Each row of a before or after table is a point. The points were changed in one or more steps. Then noise was added and the rows were shuffled. The steps act on how far a point lies along the listed directions, d1 being the first. What was done? A step turns or swaps two directions, mirrors them in a line or flattens them onto one, adds a multiple of one to another, or multiplies one. Angles are multiples of 10 degrees, from the lower direction toward the higher: turns from -170 to 170, lines from 10 to 170 but not 90. Use the fewest steps. Two steps may share a direction if one is a turn and the other turns, adds or multiplies; they go together, in the order done. Otherwise the lowest direction goes first.

Directions:
(1): [ 12 -49]
(2): [-49 -12]
Before, 8 rows:
[[ 24  25]
 [ 24  25]
 [-43 -79]
 [ 15 -21]
 [ 24 -58]
 [ 17  24]
 [ 27 -56]
 [ 10  28]]
After, 8 rows:
[[-25   4]
 [ 12  26]
 [-62  -7]
 [-61  -3]
 [ 11  33]
 [ 10  34]
 [-48 -75]
 [ 19  21]]
Steps: swap d1 and d2

Directions:
(1): [-13 -56 -36  52   2 -22]
(2): [ 63 -37  22 -18 -32 -24]
Before (10 x 6):
[[ -5 -14 -23  20  14  11]
 [ 62  48  82 -75 -30   7]
 [-62  15 -43  53  21  23]
 [ 50 -71 -13  22  -9 -30]
 [-33 -62 -43  33   3  -5]
 [ 64 -15  29 -28   2  -9]
 [ 28 -52 -10   7 -33 -31]
 [ 33 -83 -11  36 -27 -46]
 [-24 -12  -5  -9  -3 -22]
 [-40  -6 -41  27   5  -2]]
After:
[[ 90  -6  75 -53 -49 -20]
 [-57 -34 -45  30  17  10]
 [-48  18 -32  18   9   9]
 [-11  -4 -21  18  17  18]
 [ 61 -39  14  -7   0 -20]
 [ -7 -78 -36  60  -8 -36]
 [-27  -6  -3 -11   0 -20]
 [  3 -56 -26  26 -22 -29]
 [-62  54 -26  28  25  38]
 [ 14 -71 -36  45   7 -26]]
Steps: turn d1 and d2 by -30 degrees

Directions:
(1): [-28  23 -59  -2 -66  24  24 -12  41 -37 -24]
(2): [ 26  -8  25  39  14   4 -24  36  95 -10   1]
(3): [ 63  54 -40 -32  36 -49   3  -4   7 -28  -3]
(4): [-49  41  46   8  26 -28  48  25   1 -16 -56]
(5): [ -5 -20  11 -62  40  64   9  20   2 -57   9]
Before:
[[-22 -43  36  18  -3  44  -9   7  -7   7  -3]
 [-22  18 -15 -23 -14   1   5 -11  -5  -7   6]
 [-58 -13  11 -16 -15  44  28 -11 -10 -25 -11]
 [ -1  12  -8  -7 -13 -34  -1 -16 -59  35  16]
 [ 64 -42  14  12  11  -4 -64   3  41  43  50]
 [-17  10  -6  13 -16 -23   8 -19  -8  28 -25]
 [-16 -39  -6  12  -4  37 -17  28  28 -20  12]
 [-19  18   7 -10  26  -9  19  26 -10  -3 -22]]
After:
[[ -4   4  -9 -20 -10  18 -11   2  26 -13  21]
 [ 13  57  23 -12  40 -93  24  -8 -51  36 -30]
 [ -2 -10  -7  22 -17  -5 -11 -13  21  26 -12]
 [-38  11   0 -11  23   5  27  31  -3 -40 -28]
 [ 46   7  -4  29  -7 -41 -39   6  24  33  31]
 [-13 -30  -5   4  -9  25 -18  15  -5  23  16]
 [-14   1  47  22  23   3  10  28  19 -12 -33]
 [-22 -18  18  -8   2  57   7  16  60 -44  -1]]
Steps: add 0.7 times d1 to d5; turn d2 and d3 by 140 degrees; turn d3 and d4 by 110 degrees

Directions:
(1): [ 12 -62   2  42 -32   2  -5 -43 -27 -65  13  36 -13  28 -47 -67   9  19]
(2): [ 21  14   1  41 -47 -55 -15  44  32 -47   7 -50  43  31  41   4  53  18]
(3): [-22  27 -57  33 -13  62 -19 -39  12  -3 -16  28   0 -41  81 -30  33  19]
(4): [ 65  -5 -49 -25   6 -40  53 -34 -15 -23  18  21  63 -17  37  -2 -52 -23]
Before, 10 rows:
[[ 14 -21 -12   9 -16 -20   1   3   7 -33  -1   0  20   9   1 -14   8  12]
 [-46  18  -9  16  16  45 -19  -8   8  24 -34  -8 -33  -8   3  -8  30   7]
 [-29  33 -15  15 -23  16 -26   3  25  -3   6 -11   4 -12  69  -4  49  23]
 [-28  23  31   5   9  10 -17  29  12  16   1 -24  -8   3   0   9  26  14]
 [ -6 -10  17  15   1  14   1  -6  -4  10  -2  -3 -12   2 -13  -4   5   0]
 [ 23  26 -17 -25  20 -14  20   4  18   4  -2   9  35 -26  34  33 -29 -16]
 [-12  31  18  13   8 -16   1  10   8  23  -3 -23 -12  13  -2  25  12   0]
 [  7   6 -15  17  -4  14  -4 -23   8 -12  -1   8   6 -10  20 -21  12  12]
 [ -5   7 -42  42 -17  17 -20 -24   8 -30 -11   2   0 -13  34 -34  51   8]
 [ -7  -4   5   9  -6  -4 -14  25   7   2  10 -16 -10  12 -12   3   5   8]]
After, 10 rows:
[[ -6  -6  10   7  -5  -9 -14  28   7   2  12 -17 -10  15 -18   5   3   7]
 [ -6 -10  18  15   1  13   1  -6  -4  10  -2  -4 -12   2 -13  -4   5  -1]
 [-51  24 -20  22  13  57 -23 -16   9  23 -38  -2 -34 -17  19 -14  36  11]
 [-12  16 -62  54 -21  38 -27 -38  12 -31 -16  12   0 -27  61 -44  62  15]
 [  3  11 -26  24  -7  25  -7 -29  10 -12  -5  14   6 -18  35 -26  17  15]
 [ 14 -21 -12   9 -17 -20   1   3   7 -33  -2   0  19   9   0 -14   8  12]
 [-11  29  22  11   8 -20   3  13   7  23  -2 -24 -12  16  -6  27   9  -1]
 [-35  42 -34  26 -26  37 -33 -10  28  -5   1  -2   5 -25  96 -13  61  29]
 [-28  22  32   4  10  10 -17  30  12  17   3 -25  -9   5  -2   9  26  14]
 [ 22  27 -18 -25  20 -14  20   3  18   5  -3  10  35 -27  35  31 -29 -16]]
Steps: multiply d3 by 1.6

Directions:
(1): [-22  -7 -10 -26 -30  31  18  54 -20  37 -16  13 -59 -46 -29  28 -51  -8
 -47  63  -6  37  -5  18 -70  24  42 -16 -26   0  60 -55]
(2): [ 19 -22  -1 -20 -53 -39  10   1   8  -8  71  19  -6  57  40 -18  44 -20
  41  57  16  62 -54   6 -43 -56  47  25 -21 -35 -31  -5]
Before (9 x 32):
[[ -4  -6   0 -15  -9  -4   6   7  -9   9  12   6 -17   4  -7  -2  -4  -4
   -3  33   0  20 -10   6 -30 -11  20  -7 -14 -10   6 -17]
 [ -9   2  -2   0  -7  -6   2   7  -1   3   5   3  -5  -1  -4   9   4  -2
    6   7   0   3  -4   9  -1  -4   8   5  -5  -6  -6  -1]
 [  4   3   7  14  26  -8  -6 -27  10 -13  -1  -9  27  11  11 -10  22  -3
   21 -43   8 -25  10 -11  42 -12 -23   5  15   5 -24  26]
 [ -7  -4   1 -11 -10   9   8  12  -4   3   1   1 -15 -10 -15   4 -10  -3
  -19  19   8  10   1   1 -14   3  14  -1  -3  -8  14 -17]
 [-10   7  -6   8  17   7  -7  -4  -2   1 -19  -7   5 -21 -10  -3  -7   6
  -11 -20  -3 -22  19  -5  14  14 -25  -5   6  12   5   0]
 [ -6   5   0  -2  -2   7   7   4  -4  -1  -3   1   0  -4  -4   8  -5  -4
   -9   4  -3  -2  -1  -3  -4  13   4  -1   5  -5  10 -14]
 [ -4   2  -6  12  10   5  -9  -3  -2  -3 -14  -2   7 -13  -7   3  -2   4
   -8  -9  -4 -19  15   3   8   9 -17   1   1  14   5  -2]
 [  9   5   0  12   4 -10   2  -2  10  -6  -2   2  17   8   0  -4  15   6
    6  -9  -4  -6  11  -6  12  -7  -8   8   9  -2  -5   9]
 [  3   4   5  14  17   1  -7 -14  -4  -3  -8  -4  16  -2  -6   4   2  10
    1 -27  -7 -25  15  -7  30  13 -23   2  14   2  -2  14]]
After (9 x 32):
[[-13  -9  -5 -26 -24   6  14  27 -15  21  11  14 -39  -9 -15   6 -21  -9
  -18  60  -1  38 -15  14 -60  -5  39 -12 -24 -12  27 -38]
 [ 15   7   2  18  11 -19  -5 -16  15 -15   3  -2  33  20   8 -10  29   8
   19 -25  -3 -17  13 -11  32 -13 -19  12  16  -1 -20  24]
 [-13   0  -2  -3 -11  -5   3  10  -2   6   5   3  -8  -3  -4  10   2  -3
    4  13   2   6  -2  10  -7  -4  13   6  -7  -6  -2  -5]
 [-15  -9  -1 -23 -23  21  16  34 -12  16  -3   5 -38 -27 -26  14 -27  -6
  -37  43   6  23  -1   8 -41  11  31  -5 -12  -8  36 -37]
 [ -4   3  -6  15  16   6 -11  -6   0  -4 -16  -3  12 -13  -9   1  -3   6
   -8 -17  -5 -25  17   1  15  11 -23   0   3  15   4   2]
 [ -9  10  -5  14  24   9  -9  -8  -3  -1 -25  -9  11 -22  -9  -4  -6  10
  -10 -30  -4 -31  23  -7  25  18 -32  -6  11  15   4   6]
 [ 10   8  10  23  30  -7 -14 -34   3 -15  -8 -10  37   8   0  -6  15  14
   15 -53  -6 -42  23 -15  58   9 -39   5  26   4 -19  33]
 [-10   6  -1  -7  -5  13  10  13  -8   5  -7   3  -7 -12  -8  13 -13  -5
  -17  13  -3   2   1  -2 -13  19  10  -3   1  -5  20 -24]
 [ 21   9  14  34  50 -30 -20 -66  24 -40  10 -19  71  41  32 -28  57   5
   55 -89  12 -56  16 -25  96 -27 -57  16  35   6 -66  67]]
Steps: multiply d1 by 2.5; multiply d2 by 1.3
